Each row of a before or after table is a point. The points were changed in one or more steps. Then noise was added and the rows were shuffled. The steps act on columns, c1 being the first. What was done? A step turns or swaps two columns, mirrors them in a line or flattens them onto one, adds a multiple of one to another, or multiplies or shifts one. Angles are multiples of 10 degrees, from the lower column toward the higher: turns from -170 to 170, lines from 10 to 170 but not 90. Use the fewest steps. Two steps may share a column if one is a turn and the other turns, adds or multiplies; they go together, in the order done. Otherwise the lowest column goes first.

Before:
[[  2 -12]
 [ 23   1]
 [-13  12]
 [ 41  -5]
 [-28  11]
 [-19 -28]
 [  1   8]
 [-34  13]
 [ 49  10]
 [  7  12]
 [ -7  26]
 [ 38   9]
 [-17  10]
 [ 48  23]]
After (14 x 2):
[[-10  14]
 [-25  14]
 [  6   7]
 [-21  15]
 [ 38  -5]
 [ 10  28]
 [-10  11]
 [ -2 -17]
 [ 16  10]
 [ 59  24]
 [ 52   5]
 [-30 -27]
 [ 21  -2]
 [ 44  10]]
Steps: add 0.5 times c2 to c1

Before (10 x 8):
[[  4 -10 -13  15 -18 -13   3  -5]
 [-18   5   4   5  -8 -22  -1 -14]
 [  3   3 -19  14  11   0  20 -10]
 [ -8  12   6 -21 -16  31 -28  11]
 [  6 -13 -15 -30  -9  25 -32 -16]
 [ -1   2  21  16 -18  -9   7 -21]
 [-43 -44  26 -16 -26  10  14  11]
 [ 11  -4   2   3  16  -9  15   4]
 [  1   7 -14 -20 -16  26 -19 -19]
 [-11   1   9 -35 -38  10  -7  -4]]
After:
[[ 60 -15  33 -15 -27  12  13  10]
 [  9  11 -31 -11 -20 -16 -32  25]
 [ -1  -2  25  -3  -6 -22   6  -8]
 [ -6 -12  -8 -13 -20  11 -29  31]
 [ -6  -2 -24 -11 -22 -19 -20  27]
 [  5 -10   5 -24 -43  -5  -7  10]
 [  6   7 -11  -4  -7  -6   2 -13]
 [ -1  12  10   8  14   4  15 -10]
 [ -3   2 -10   8  15 -11  21   0]
 [  5 -17   3  -1  -3 -13  -1 -24]]
Steps: turn c1 and c2 by 120 degrees; add 0.5 times c7 to c3; flatten c4 and c5 onto the line at 60 degrees; swap c6 and c8

Before:
[[-20  -5 -16  -1  -4 -14  -6   1   5   9 -27 -19]
 [-52   8  24   9   3  -7 -25  -9   0   4 -11 -31]
 [  8 -31  22   0   0  -6 -23  15 -28   6 -15 -31]
 [ 24 -45  36   9 -26   9  20  15  12 -25  -2 -24]
 [-40  -3  14 -21  60   3 -12  -7  -7  12 -26 -36]
 [ -6  -2  21   0  27  -3 -31  -4  12 -12  -8 -14]
 [-27  -2 -46 -15  10 -20  30  -5 -20 -55  16  -7]
 [ -7 -32 -25 -13  -6   0  33 -14 -24 -38  15  27]
 [ 41 -26  19   9 -41  39  10  -5   3 -26  16 -27]
 [  0  -2  19  19  17 -12   9  -1 -15  11 -12 -24]]
After (10 x 12):
[[-22   0  34  14  20  -3 -28 -50  -5 -28  -3   4]
 [ 33   3 -46 -24  28   4   9   2   2 -54   9  -9]
 [ 36  11   6 -19  -9 -20  61   0  20  10 -18   1]
 [ 11  -1  14  -6 -22   6  -1 -33 -27   1 -13   2]
 [ 12   1  15   7   8  19  19  -3 -10  11  -6   2]
 [ 24  21 -18 -11  35 -11  -7 -24 -14 -37  12  -5]
 [  9   4 -26  -7  -5  10  -2  -7  16  11 -19  -4]
 [-36  11  14  30   9 -19 -39 -24 -24 -25   8  -1]
 [ -3   0  17  -4 -35   4  27  -3  14 -11  -8  -1]
 [ 41   8  17   3 -23  10   5  13  35   3  -6   0]]
Steps: mirror c1 and c9 in the line at 110 degrees; turn c2 and c8 by 110 degrees; flatten c3 and c12 onto the line at 10 degrees; mirror c4 and c6 in the line at 20 degrees; swap c5 and c7; multiply c11 by 0.7

Before, 10 rows:
[[-14  24 -10   7  -9  14   4 -33 -16  -2  -7  17  12   0 -11  -7  12 -24
   -7   2]
 [  4 -18  -5  -6   8  11  -9   3   2 -28   1 -21  -5 -23 -13   9  33 -14
  -10 -20]
 [ 14 -13 -22 -23  -4 -18 -32 -22   2 -13 -10  18 -11  -4  13 -12  -5   0
    4   8]
 [ 17  -4   6  17   0 -13 -16  14  14   8  29 -13   6 -13 -13   2  -7  13
   13 -25]
 [  8  12 -17  21  20   6 -15   7  19   5  -8 -12 -33  16 -22 -23 -12 -19
   -3  -1]
 [-36  -1  12  15  -2  -8  11  20 -17 -30   1 -14  -2   5   9 -11  24  22
  -10  10]
 [-30 -12  10  22 -28  14   5   1  26  -3   3 -20 -23  10 -13 -27 -10  -7
   15  15]
 [-13   7 -11  20 -35   5  12 -25   0   1  -3 -20 -31  -9  -8  15  10   5
  -18  16]
 [-31  33   8  -2   8 -20 -20 -28  18   8  -3 -21  18 -35 -35 -30   7  21
  -10 -23]
 [  1   3  -1 -30  14 -35   9  12  -7   7  17 -10 -23 -12 -31  19  24 -30
   14 -11]]
After:
[[ -1   8 -10 -32 -14 -34 -15   7   3  12  16 -12  12  -9 -31  20  25 -29
  -24 -10]
 [-31   9   5  21  37  14  23   7 -14  -5   3 -21  13   8 -13 -28 -10  -6
  -22  17]
 [-29 -32  28  -1  -1 -19 -62 -11 -20  19  -3 -21 -11 -29 -34 -29   5  20
   18 -21]
 [-14   9  11  20  33   4 -27 -27  12   5  -3 -18 -18  -9  -7  16   9   4
  -31  17]
 [-37  11  -7  15  -3  -8  -6  23  18 -27   1 -16 -11  -6  10 -10  24  22
   -2  12]
 [  9 -19 -16  21 -12   5 -17  -8 -25  -2  -8 -14  -3  17 -21 -24 -11 -18
  -34  -2]
 [ 16 -14  -8  19   5 -11  23  14 -13  11  30 -12  12  -8 -12   2  -7  12
    7 -25]
 [-13  -4  18   7   3  16 -59 -28  19   0  -6  18  -7  -2 -11  -6  11 -24
   13   2]
 [  4  -3  -5  -8  -7  10  47  -1  -4 -16   0 -22 -10 -31 -13   7  34 -13
   -5 -18]
 [ 14 -25   2 -23   4 -15  58 -30   0 -10 -11  17   4  -8  13 -11  -5   0
  -11   6]]
Steps: turn c2 and c7 by -110 degrees; multiply c7 by 2.5; turn c3 and c8 by 50 degrees; turn c5 and c9 by -160 degrees; turn c10 and c14 by 20 degrees; swap c13 and c19
